Rows are points. To make a cloud, some directions were put in groups of two or more. Within a group, all points are equally far from the middle, so they leave a hole (a ring in 2 directions, a hollow ball in 3). The other directions are filled evenly. Then the cloud was stretched, turned, moved and blurred a little. Count the holes, and give their numbers of directions, smallest first.
In the rows, 128 means zero.

Cloud (15 x 2)
[[ 97  79]
 [ 81  99]
 [141 161]
 [ 81  98]
 [143  78]
 [171 147]
 [171 147]
 [135 160]
 [178 124]
 [160 156]
 [ 83  95]
 [ 80 113]
 [ 92  82]
 [178 121]
 [152  83]]
Holes: 1 (2)

Cloud (22 x 3)
[[ 91 163 162]
 [108  86 125]
 [117 115 181]
 [165 145 183]
 [102 178 139]
 [179 174 147]
 [100 120 172]
 [166 104  84]
 [138 155 191]
 [129  79 113]
 [188 140 156]
 [176  95 130]
 [187 139 103]
 [180 132 166]
 [145 119  72]
 [179 115  90]
 [142 165 187]
 [159  88 142]
 [177 101 140]
 [ 97  96 110]
 [191 128 143]
 [193 148 120]]
Holes: 1 (3)

Cloud (28 x 4)
[[ 99 152 186 145]
 [134 165 143 103]
 [164 160 144 158]
 [104  64 173  95]
 [ 51  86  85 147]
 [146  96 137 128]
 [ 89 135 109 186]
 [122  71 160 141]
 [114 134 150 100]
 [110 151 172 139]
 [124 106 117 178]
 [175  72 135 126]
 [105  66 108 172]
 [123 135 149 110]
 [178 118 173 190]
 [135 115 174 166]
 [108  49 155 157]
 [139  80 179 178]
 [124 107 133 201]
 [ 71  81  70 183]
 [129 184 102 136]
 [ 86 101 146 121]
 [ 82 154 124 181]
 [130 136 167  95]
 [ 89  91 150 144]
 [150 162 171  82]
 [106 107 151  92]
 [158 159 194 101]]
Holes: 0

Cloud (48 x 6)
[[115  93  93 139  45 162]
 [115 177  73 122  78 123]
 [138 148 106 115  62  85]
 [125  75 108 163  71 151]
 [124 199 151 106 105 184]
 [143 175  89 105  66 130]
 [182 130  79  86 110  80]
 [119 121  96 182 150 137]
 [102 144  92 194 131 169]
 [134 163  72  96 119  89]
 [164 169 111  74 107 136]
 [131 146 192 157 118 174]
 [177 114 123 166  58 166]
 [117 144 126 198  56 145]
 [200  87 155 143  93 110]
 [ 88 119 164 122 100 101]
 [169  95 160  82  91 130]
 [131 134 174 137  84  93]
 [167 151 170 122  99  74]
 [ 97 154 178 152 138 176]
 [158  62 115 156 103  81]
 [ 76 119 106 124  62 124]
 [149 167  91  86 109 180]
 [165 122 163 137 177 153]
 [134 112 145  95  64  93]
 [107 112 165 168 154 158]
 [ 86 123  66 116 100 148]
 [132 112 165 188  71 156]
 [ 68 122  95 119  95 116]
 [107 129 122 163 178  82]
 [148 104 150  93  61 149]
 [151 157 152 151 171 167]
 [164 130 142 103  64 207]
 [163 159 126 150 187 116]
 [148 140 162 148 174 163]
 [ 91 110 156 181 135 153]
 [165  79 181 162 117  93]
 [167 133  79  83 150 110]
 [143 117 145  90  60 109]
 [ 95 135 171 152 155 136]
 [172 164 149  95  99  77]
 [109 131 184 161 140 162]
 [105 128 126 183  88  96]
 [158 147  69 123  85 183]
 [ 72 145 163 149 134 155]
 [158 134  91  71 165 106]
 [155 131 170  80  98  80]
 [198 143 159 137 170 124]]
Holes: 2 (2, 3)

Cloud (101 x 9)
[[116 100 140  79 101 123 191 116  92]
 [182  88 203 117  90 120 165 103 145]
 [123  92 105  95 200  98 139 106 194]
 [ 89  77 134 152 106 103 132 126 147]
 [101 158  75  80  69 108 167  90 168]
 [197 121 169 102  97 125  86  77 187]
 [159  58 164 112 190 139  96 133 123]
 [130 148 170 116 147 168 142 176 120]
 [106 173  89 169 142 113  81 115 129]
 [177 117 154 120  53 146 162 137 152]
 [156  56 140 114 130  93 166 131 127]
 [ 74 137 149 116 171  93 123 130  79]
 [ 56  78 165 108 134 142  98 125 133]
 [163 103 175 115 156 134  64  75 182]
 [ 95  76 171  96 104  99 146 102 143]
 [116 133 151 125 141  44 164 103 213]
 [123 186 104 106 163  67 129 136 129]
 [151 144 150 168  87 187 115  84 158]
 [136 137 164 143  54 148 167 151 103]
 [188 121 132 132 137 162 115  97 210]
 [123 167 156 178 101 179 122 127  83]
 [211 137 102  93 151  75 128  75 119]
 [150 136 171 133 216 147 150 136  94]
 [173 136 168 144  67  82 108 123 139]
 [187 137 165 106 170 110  85  90 118]
 [118 137 118 158  76 169  76 102 139]
 [ 84 165  96 137 156 135 166 157  94]
 [224 135 119  99 107  99 179 118 163]
 [208  67 160 118 107 137 131  96 155]
 [194 132 125 135  94 130  92 134 117]
 [ 88 122 187 147 120 100  94 160 167]
 [ 88 148  95 151  92 105 192 123 147]
 [ 81 126 151 154 199 111 156 133 109]
 [164 146 171 181 185 100  89 140 131]
 [176 170 149 172  81 165  95 103 103]
 [ 94  90  93  73 178 116  93 100 143]
 [176 146 151 100 161  53 192 132 148]
 [189 156 124 101 171  78  91  90 151]
 [141 116 176 136 148 172  79  73 183]
 [167 160  66 127 153 108 116 133 138]
 [138  93 139 100 122  72 157 123  87]
 [107 126 189 153 174  70 134 116 172]
 [ 95 114 107 145  63 156 112  95 157]
 [124 173 120 136  51 151 100  66  98]
 [159 135 142  92 167  72 165 139 198]
 [222 191 138 151 120 134 138  93  88]
 [ 99 122 200 128 160 127 171 114 144]
 [135  57 114 112 141  92 146 141 141]
 [134 116 105 118 174  89  54 108 182]
 [184 119 170 145  92 127 150 168 126]
 [129 136 135 123  38  90 117  97 196]
 [203 174 130 159  98  84 149  76 182]
 [ 54 129 127 158 115 135  84 111 168]
 [ 95  75 107 100 153 139 160 150 103]
 [155  77 161 160 125  88 119 140 182]
 [ 75 101  96  62 144 100 147 108 166]
 [120 115  85 105  96 107 178 149 120]
 [130 118 186 136 157 195  73 108 102]
 [174 187 123  93  92 130 187 108 144]
 [ 74 147  97 148 122 151 167 107 142]
 [ 91 123 194 104 112 156 153 125  93]
 [165 122 134  87 162  56 152 124 102]
 [168 171 149 159 179 172 113  98 126]
 [189 110 215 125  85 116 168 116 156]
 [ 87  82 153  87 149 173  92 117 111]
 [ 84 111 124 121  72  82 192  97 158]
 [171  77 171 125 114 190 136 117 173]
 [192  89 153 119  84  71 139 108 190]
 [ 84  97 131  96 160  96  99 156 127]
 [159 184  97 156 105  55 111  89 123]
 [195 128 107 105 122  84 134  43 180]
 [170 128  90 111 124 196 117  71 142]
 [174 116 114  85 111 165 155  97  65]
 [139 113 192 115 157  67 188 131 174]
 [119 132 102 115 112 121 220  91 119]
 [120 175 108 143 175 112 117 165 101]
 [176 100 159 157 132 133 106  83 103]
 [161  84 148 101 139 209 104 122 122]
 [102 161 102 144 116 152  75 100 188]
 [135 100 142 142 132 101 125 180 121]
 [108  97  74 100 112 126 189 103 138]
 [157 169 178 140 174 114 158 123 185]
 [161  95 192 167 146 148 137 110 171]
 [148 139 117 120 228 102  96 100 122]
 [176 147 200 138  62 140 102  85 159]
 [174 140 137  94 157 146 125 104 209]
 [ 89  85 134  85 180 127 101 130 100]
 [159 138 148 183  90 110 110 117 188]
 [142 176 154 103 139 154 171 109 173]
 [ 58 166 147 155 108 153 109 110 173]
 [146 133 147 104 118 116  60 124 177]
 [ 82 138  75 139 110 120 176 106 153]
 [136 159 143 145 173 188  89  85 108]
 [160 119 184  94 155 126 180 120 192]
 [ 69 108 144 151 115 117  79 131 183]
 [126 173  68 134  68 107  99  72 123]
 [178 135 139  86  70 120 116  99 197]
 [ 88  78 133 139 122 130 108 139 100]
 [ 91 111  92 139 160 114  60  97 138]
 [120 181 106  78 101 130 165 123 123]
 [198  83 122 117 116  78 110 107 146]]
Holes: 3 (2, 3, 4)
